Every row gives one point. Before rounding, the points of a table are all equally far from one centre. They may lie mostly on one side of it. Write the centre, to within rounding.

Points (7 x 3):
[[ 0.3 -0.1  8.0]
 [ 2.7  4.7  2.0]
 [ 5.9 -6.4  1.5]
 [ 1.6  3.9  5.0]
 [-2.1 -0.8 -4.3]
 [-2.3  1.1 -3.6]
 [ 0.6 -2.1 -5.2]]
Centre: [ 1.0 -1.8  1.5]

Points:
[[ 4.8 -4.1  2.8  4.7 -5.3 -1.2]
 [-0.9 -2.7 -4.3 -0.2 -1.5 -0.1]
 [-1.6 -2.8  0.0  5.2 -6.8 -3.6]
 [ 1.6 -4.4 -1.1  0.8 -8.5 -3.8]
 [ 1.7  1.0 -3.7  1.9 -4.8 -4.2]
 [ 4.3 -6.0 -0.3  3.0 -2.9  1.2]
 [ 1.3 -6.8  0.8  1.9  0.7 -1.1]
 [ 1.5 -4.5 -0.5 -0.9 -7.7  0.7]
 [ 0.5 -5.4 -1.0  0.6 -8.2 -1.1]
 [-2.9 -4.7  0.8 -0.5 -6.6 -3.2]
 [-0.6 -3.3  2.4  1.1 -7.2  1.9]
 [ 3.6 -2.3  1.8  5.7 -3.5  1.2]
 [ 4.5 -2.4  4.8  1.5 -6.0 -2.8]]
Centre: [ 1.1 -2.4  0.6  1.3 -3.3 -2.0]

Points:
[[ 3.0  0.9  7.0  2.6 -1.2  4.3 -3.6  2.3 -1.1]
 [ 3.9  0.5 -1.4  7.1 -1.3 -4.0 -0.3  4.4 -0.2]
 [ 7.0 -2.1  4.2  1.3 -1.3 -2.8  5.7  3.6  1.0]
 [ 0.2  5.1  1.7  2.0 -2.4  1.6  2.3  5.6  7.5]
 [ 8.0 -0.1 -2.9  2.1  1.9 -3.9  2.7  4.0  0.3]
 [ 4.0  4.7 -1.4  3.5 -3.7  4.2  3.3  2.4  3.9]
 [ 0.1  3.6  1.6  5.3  3.8  1.6  6.3  3.4  5.5]
 [ 6.2  0.0 -1.4  7.7  3.3 -3.0 -0.6  2.5  4.1]
 [ 0.8 -2.9 -1.2  6.0  1.7 -0.3  3.7  3.5  2.3]
 [ 1.4  6.0 -0.5  8.7  1.4 -0.9  3.4  1.1  2.0]
 [ 8.0  7.4  5.0  3.2  0.0  2.7  0.0  1.8 -2.0]
 [ 6.0  1.9  0.4 -1.4 -5.5  1.7 -2.2  1.0  3.8]
 [-2.4 -0.5  0.4  2.4 -0.5 -0.6  2.0  1.1  7.5]]
Centre: [ 3.4  2.6  2.5  1.6  1.4 -0.5  0.6  1.6  2.1]
